Rows are points. Each copy is the shape, with its points in the same order, stretched, turned, moved and blurred by noise. Say if it was mirrored as well.
(in the rows, 128 means zero)

Shape (5 x 2):
[[136 107]
 [111 110]
 [126 170]
 [149  87]
 [147 175]]
Copy 1 (5 x 2):
[[121 124]
 [107 133]
 [157 165]
 [117  99]
 [164 165]]
Copy 1 is: only turned
Copy 2 (5 x 2):
[[125  98]
 [152  98]
 [118 162]
 [117  74]
 [103 168]]
Copy 2 is: mirrored

Shape (8 x 3):
[[135  87 168]
 [143 129 134]
 [128 131 138]
 [190 107 164]
 [133 125  75]
 [120 149 156]
 [170 146 124]
 [128 140 124]]
Copy 1 (8 x 3):
[[113  78 136]
 [144 116 141]
 [133 126 141]
 [167  59 154]
 [184 154 106]
 [116 122 161]
 [180 119 152]
 [142 137 142]]
Copy 1 is: only turned
Copy 2 (8 x 3):
[[ 83 121 164]
 [138 154 137]
 [145 132 148]
 [ 83 185 161]
 [159 143  70]
 [155 133 176]
 [151 181 141]
 [160 144 142]]
Copy 2 is: mirrored
Copy 3 (8 x 3):
[[138  65  98]
 [125 126 110]
 [113 117 117]
 [152 117  63]
 [144 151 159]
 [ 91 116 107]
 [129 163  96]
 [114 132 126]]
Copy 3 is: mirrored
Copy 4 (8 x 3):
[[162  84 149]
 [125 114 130]
 [133 126 137]
 [130  51 151]
 [115 140  85]
 [133 142 156]
 [ 99 105 130]
 [121 137 124]]
Copy 4 is: mirrored

Shape (7 x 4):
[[106 136 116 144]
 [100 165 117 127]
 [112  97 161 146]
 [ 99 157 154 107]
 [159  92  95 137]
 [164 126  77 133]
 [117  95  88 130]]
Copy 1 (7 x 4):
[[152 115 111 142]
 [177 133 129 136]
 [106  87 133 155]
 [155 132 164 145]
 [112  98  89  93]
 [144 110  90  79]
 [117 123  78 120]]
Copy 1 is: only turned
Copy 2 (7 x 4):
[[122 133 100 121]
 [135 160 101 110]
 [120 119 120 175]
 [154 173 128 140]
 [114  70 131 112]
 [112  84 127  80]
 [140  86  98 118]]
Copy 2 is: mirrored
Copy 3 (7 x 4):
[[163 113 138 148]
 [174 148 131 152]
 [129  99 175 128]
 [160 170 156 135]
 [123  69 100 117]
 [136  91  78 136]
 [157  72 121 105]]
Copy 3 is: mirrored
Copy 4 (7 x 4):
[[108 127  96 154]
 [102  98  93 129]
 [112 155 170 155]
 [109  92 134 102]
 [143 180 106 148]
 [151 150  75 145]
 [103 172  83 133]]
Copy 4 is: mirrored

Shape (9 x 6):
[[ 99 110 144 102 118 112]
 [ 74 102 130 109  99 126]
 [146  97  91 154 131  69]
 [132 105 144 135 154 162]
 [122 129 138 193 162 145]
 [136 169 162 170 160 152]
 [102 115 110  90  84 109]
 [141 160 120 175 136 162]
 [129  98 151 135  86 118]]
Copy 1 (9 x 6):
[[ 84 150 134 139 127 115]
 [ 77 150 103 141 107 111]
 [200 158 143 129  99 129]
 [129  96 118 146 131 121]
 [167 104  98 172 126 152]
 [137 111 115 168 158 182]
 [ 91 158 119 113 110 127]
 [157 109  89 144 134 175]
 [ 97 136 151 140  97 149]]
Copy 1 is: only turned
Copy 2 (9 x 6):
[[108 129 140 133 158 134]
 [ 92 108 137 128 141 140]
 [169 102 142 158 144  91]
 [156 127 123 138 152 176]
 [172 131 139 153 106 172]
 [168 169 129 135 111 170]
 [104 112 121 115 149 105]
 [175 138 107 124  96 157]
 [136 112 161 104 148 129]]
Copy 2 is: only turned
Copy 3 (9 x 6):
[[120 132 116  86 126 128]
 [100 138  91  87 109 124]
 [122  77 146 149 138  50]
 [108 109 151 122 104 173]
 [ 95 123 198 126  86 123]
 [136 162 195 122 102 140]
 [134 141  73 105 142 112]
 [118 156 159 153 103 128]
 [138 111 109 106  76 117]]
Copy 3 is: only turned
Copy 4 (9 x 6):
[[123 128 123  72 160 149]
 [ 99 113  94  72 151 142]
 [157  90 138 122 157  90]
 [100 134 150 133 135 169]
 [ 76 146 143 173 162 119]
 [ 87 188 154 167 152 130]
 [142 115  93  62 131 129]
 [ 97 167 123 174 127 114]
 [107 116 141  79 120 116]]
Copy 4 is: only turned
